Every row gives one point. The points of each table are mixes of a few directions, plus a little noise. How many directions does each table use, and how many do they share? Where both have some left over, give the other angles between the two spaces (their principal angles), to ten degrees, smallest first.

First, 6 rows:
[[ 31  -2 -43]
 [ -5  24   4]
 [-15 -21  23]
 [ 33  11 -47]
 [-44  10  61]
 [  1 -23   1]]
Second (4 x 3):
[[-64  41  24]
 [ 27   2 -26]
 [ 13 -24   9]
 [ 24 -18  -6]]
Directions: first 2, second 2, shared 1; angles 30

First (8 x 6):
[[ 51 -10  26  34  43  23]
 [ -3 -22 -25  17 -10  -5]
 [-21  28  18 -34 -15  -7]
 [ -3  51  30 -51  38  18]
 [ -8 -28  -6  28 -50 -23]
 [  2  39  11 -40  51  23]
 [  5 -28 -19  27 -11  -5]
 [-24 -30 -35  19 -46 -22]]
Second (7 x 6):
[[-12 -50 -16 -18 -57   8]
 [-17 -75 -24 -28 -87   6]
 [  0  -5  -1  -3  -3  -1]
 [  5  22   9   9  25  -2]
 [ 11  50  15  18  59  -4]
 [  7  31  11  12  36  -2]
 [  4  25   8   8  28  -2]]
Directions: first 3, second 1, shared 0; angles 40

First (10 x 9):
[[-22  17  28  32 -13 -16  -5  17   6]
 [ 49  17 -42   5   4  25  42  13  35]
 [-51  32  63  63 -26 -35 -16  33   8]
 [-61   9  63  35 -18 -36 -36  12 -17]
 [ 35 -22 -43 -43  18  24  12 -23  -5]
 [ 42 -21 -50 -45  19  28  16 -22  -2]
 [ 14  -5 -15 -12   5   9   7  -5   1]
 [ 43  -7 -45 -25  13  26  25  -9  12]
 [  2 -19  -9 -27   9   5  -9 -18 -16]
 [-51  -1  50  17 -11 -29 -35   2 -23]]
Second, 8 rows:
[[-35  20 -17  23  24 -35  17 -17   6]
 [ 18 -40   0   5  12   9 -44 -31 -23]
 [  9 -24   3 -47 -10 -12 -21 -67   8]
 [-46 -22   1  29  79  11   1  -9  17]
 [ 38  37  -1 -14 -68  12  11  63 -14]
 [-27   4  18  33  33   6  43  24  23]
 [ 46  -9  17 -11 -55  -2  -3  -7 -16]
 [ -2  34 -20 -19 -15  10  -2  44   0]]
Directions: first 2, second 5, shared 0; angles 30, 70

First (11 x 11):
[[ -16  -22   40   62   29   13   65   -2  -23   11  -27]
 [ -39   -5   -4   -7   30  -14   27    1   -5  -14    1]
 [ -12    9  -15  -29    1  -12  -15   -1   10  -11   15]
 [ -21    7   -1  -19    8  -12    1   -7   10  -11   18]
 [  43   34  -48  -80  -58  -10 -103   -2   37   -7   39]
 [ -39   -5   14    8   30   -9   38   -6   -4  -10    4]
 [   6   -6   58   57   -2   19   38  -19   -1   19    0]
 [  44   12    9    1  -41   14  -38   -8   14   15   11]
 [   3  -36  -82   -7   36   -3    3   59  -54   -7  -80]
 [  38    1   18   24  -27   19  -13   -5    2   18   -4]
 [  -7   10   11  -10   -5   -5   -4  -13   14   -3   22]]
Second:
[[ 36 -29  -5  40  11 -16  -1  33 -11  17  19]
 [ -9  -8   9  -6 -31 -12  -9 -29   3 -24 -10]
 [ 20 -35  16  17 -37 -26 -19  -8  10 -14  24]
 [ -7 -68 -25  36   8 -47  21   3 -46 -38 -57]
 [ 21  -8  24  -3 -25  -1 -24  20  42  18  79]
 [-70  73  13 -90  -3  46  -4 -26  49  -1  22]
 [ 24  34  -7  18  18  23   3  -6 -24  26 -31]
 [  3  15  -3   1  12  10   3   3  -4  10  -4]
 [-25  26 -24 -10  42  20  25   7 -23  10 -40]]
Directions: first 3, second 4, shared 1; angles 30, 90

First, 11 rows:
[[ -8  21  18  19 -11   7  15 -19 -29   8  24   1   4   6]
 [-23 -36 -11  24 -30 -13  30   7 -62  30  30 -12  14  21]
 [-26  -5  -4 -13  38  -5  -6  -5  25  -5 -14   5 -19 -12]
 [ 38  47  24   2 -12  24  -9 -13  10 -16   4   9   7  -2]
 [ 11  43  25   3   7  18  -6 -21   9 -12   5   8  -3  -6]
 [  4 -15  -7   0 -11  -4   2  13  -6   4   0  -4   7   6]
 [  3  34   5 -47  83   6 -49 -12 109 -42 -60  19 -36 -38]
 [ 23 -94 -55   0 -66 -27  13  63 -47  26   5 -26  30  30]
 [ 22  24  18  17 -29  12   8  -8 -23   0  20   2  14   8]
 [ 54  42  17 -13 -10  23 -24  -2  33 -29 -14   8   5  -7]
 [-99 -62 -28   6  49 -38  24  -5 -23  34   4  -6 -25   0]]
Second, 11 rows:
[[-10  33  23 -12  55  28  -5 -31  31 -29   5   6 -24 -13]
 [-15  10  18   8  16  20  17 -23 -22  -3  30  -2  -5  10]
 [ -4 -13  -5   8 -13  -2  11   5 -21   8  11  -6   4   5]
 [ 33  -8 -14   8 -52 -15  -4  28  -8   9 -13  -4  19  -5]
 [-26 -10  -5 -14  43   0  -4  -7  22  -8  -8   1 -19  -7]
 [-47 -37 -13  -8  48  -1  14  -5   0  -1   8 -10 -24  -3]
 [-17  32  15 -19  38 -11 -35 -25  36   8 -25  32   2  21]
 [-20   4  11   4  16   7   8 -19 -16   5  19   3  -1  16]
 [-10 -12 -12  -9   7 -17 -12   7  13   8 -19   6   1   3]
 [ 48  57  50  48 -80  38  32 -26 -85   9  70  -1  41  34]
 [ 68 -56 -70 -12 -78 -47 -25  96  47  -7 -77 -23   7 -62]]
Directions: first 3, second 4, shared 2; angles 30

First, 9 rows:
[[ 39 -80 -35  24  -8 -30  13 -36  18  70 -13  18 -33  37  28 -38  71  25
   23 -30]
 [ -6  10   6  19 -24  -7  14  13  32  28   9 -15  19 -32  -1 -30  15 -21
    7   8]
 [ -9  30  15   1  -3 -27 -23   7  14  16   2  31  21 -34 -23 -13   4 -10
   -5 -13]
 [-29  47  24  -7   5  31  15  26 -29 -48  41 -50  37 -22  10  12 -74 -37
  -15  42]
 [-44   3 -29   2  32 -18 -15   5  18   9  -3  38  52 -17 -16 -22  32 -14
  -31   8]
 [ 41 -35  13  -8   4 -39  -7 -27 -22  36  -6  26 -39  17  22  -3   1  18
   15 -36]
 [-49  19 -16   4   8  28  17  22  17 -32   3 -27  45 -17  -7  -3  -2 -24
  -21  40]
 [ 32  24   5 -13  -9  68 -29  -2 -48 -68   2  -4 -58  69 -30  73 -48  43
    9 -12]
 [ 26 -15  23 -21  -2 -10  17  -6  -2 -11 -39 -11 -41  -3  17  26  -6  17
   16  -4]]
Second (10 x 20):
[[  4  15 -18  -3  19 -33  -6 -15  24 -43 -10  27 -33   3  -2 -13  32  -9
  -30   8]
 [ 13  45  17  -2  -4 -11  10   0   1 -61  28 -24 -37 -13  12  -2 -33 -32
  -18  24]
 [  8  47  30 -13 -13 -31   2   5  28 -40  12   2 -16 -23 -10 -51 -17 -13
  -15   5]
 [-22 -70 -12   2  -9  24 -13   9  -2 114 -38  28  74  12 -23  -6  34  55
   42 -45]
 [  9  62  83 -15 -55   4  14  31   1 -11  44 -49  19 -47 -10 -56 -90 -14
   19   4]
 [  3  -7  11   9  -8  40  13  10 -39  13  21 -42   9   2  17  44 -41  -9
   23  10]
 [-14 -63 -33  11  12  28  -6  -5 -18  65 -28  15  32  25  -1  39  37  30
   21 -17]
 [  6  -6  -4  11   4  30   9   1 -32  -2  17 -30  -4   9  20  45 -23 -13
    8  12]
 [ -4 -13 -41   0  29 -30 -14 -21  24 -17 -29  43 -23  17  -6  -6  62   6
  -28  -2]
 [ -2 -12 -34   3  24 -18  -7 -16  12 -18 -18  26 -21  14   2   9  44   0
  -22   3]]
Directions: first 6, second 3, shared 1; angles 40, 70

First:
[[-41  42  13 -41  59 -35 -48   5  39   2  93  32  14 -41  -3   3   6 -75
   -3  40  24  -7 -27 -17 -35   4 -16  44  19  17 -62  37]
 [-30  29  44 -68 -31 -50  35  34   2 -10  -4  29 -37  36 -64 -38  -4  57
   20  10  -8 -21  16   5 -12 -43  -5  29  32 -36 -19 -14]
 [  4 -10  -8 -41  -6  -7   7   4   5  14  17   5  11 -30 -24  -2   8 -52
  -22 -28   4 -26  27 -29 -14 -12   9  -9 -13  21  13  14]
 [ 22 -14 -31   7  32  -9 -13   7 -14  31  39  -2   5  15  15 -14  30 -35
    4  20  -3 -28 -20 -62  20   6 -33  26 -27  32   5   6]
 [ 16 -58 -30  32  14  21 -12 -43   3 -19 -22 -39  43 -54  31  18 -47 -63
  -12  14  46  29  35  11 -26  34  18 -76 -14  39  -9  26]
 [  4   4   1 -32 -10 -13  13  18  -4  17  11  12  -9   9 -24 -13  18  -5
   -4 -14 -11 -27   6 -27   3 -19  -6  16  -6   1  12  -4]
 [ 49 -52 -32   0 -45  23  42   2 -35  26 -47 -21   0  10 -15  -9  18  -4
  -22 -58 -18 -32  40 -40  25 -13  13 -36 -39  18  71 -17]
 [-12  40  18  44  -7  47 -22 -15  18 -16 -18   4   3 -21  34  51  -2  28
  -16 -41 -23  41 -30  68   6  17  29  -2  12 -31  12  -9]
 [-11 -12   6  -1  15 -25  -3  -4   1 -17   3  -6   0  12  -1 -20 -25   8
   23  53  27  10   6   3 -13   6 -14  -6  14   4 -38   8]
 [-18  20  22  61  11   5 -13 -12   0 -34 -31  -9 -15  39  36   7 -28  86
   37  54   0  54 -37  64  13  21 -10   6  31 -36 -37 -16]
 [ 20  10  -1  39 -30  41  13   2 -17   9 -41  -4 -15  26  16  20  24  55
   -7 -51 -43   8 -18  20  37  -2  11   5 -11 -26  51 -30]]
Second (8 x 32):
[[   4   -1  -17  -10   15   23  -16  -15   25    2   39   10   31  -70
     7   31   11 -102  -37  -42   27   -8   18  -21  -23   13   16   -3
   -19   22    6   29]
 [  -9   26   22   59  -12   22   -7   -6   -7  -19  -49  -13  -18   41
    35   18  -14  104   22   12  -35   51  -41   73   23   11    8   -2
    25  -40    0  -30]
 [  -2    6    1   16   26  -22  -10   10  -12    1   17    1  -14   45
    14  -26    6   30   31   57    4   -2  -29  -18   15    3  -36   36
     6   -2  -31   -5]
 [   4   -1   12  -19  -42   -8   25   17  -15   16  -46  -10  -18   29
   -27  -14   -7   70    1  -25  -47   -6    5   19   11  -24   16  -27
     9  -11   37  -23]
 [  -3    3   14   11  -17   -2    6    5   -9   -3  -28   -7  -14   27
     1   -3  -11   52   13    6  -18   13  -10   25   10   -5    3   -8
    11  -18    5  -16]
 [   8   34  -11   -4   13    8  -31   19   -4   57   35    5    0    3
    11   18   50    7  -23  -44  -78  -25  -59  -17   28   -8    1   27
   -15   16   46  -13]
 [   4  -48  -16  -52   16  -35   26   -5    7  -17   34   12   18  -34
   -36  -34  -14 -109   -1   32   85  -35   73  -69  -39   -4  -19   -4
   -16   31  -40   37]
 [  -3  -17    2    2   -1    8   10  -22   15  -35   -8   -2   16  -38
    -1    7  -27  -52   -6    4   58   15   46    7  -28   10   12  -22
    -3   -1  -23   21]]
Directions: first 5, second 4, shared 3; angles 30
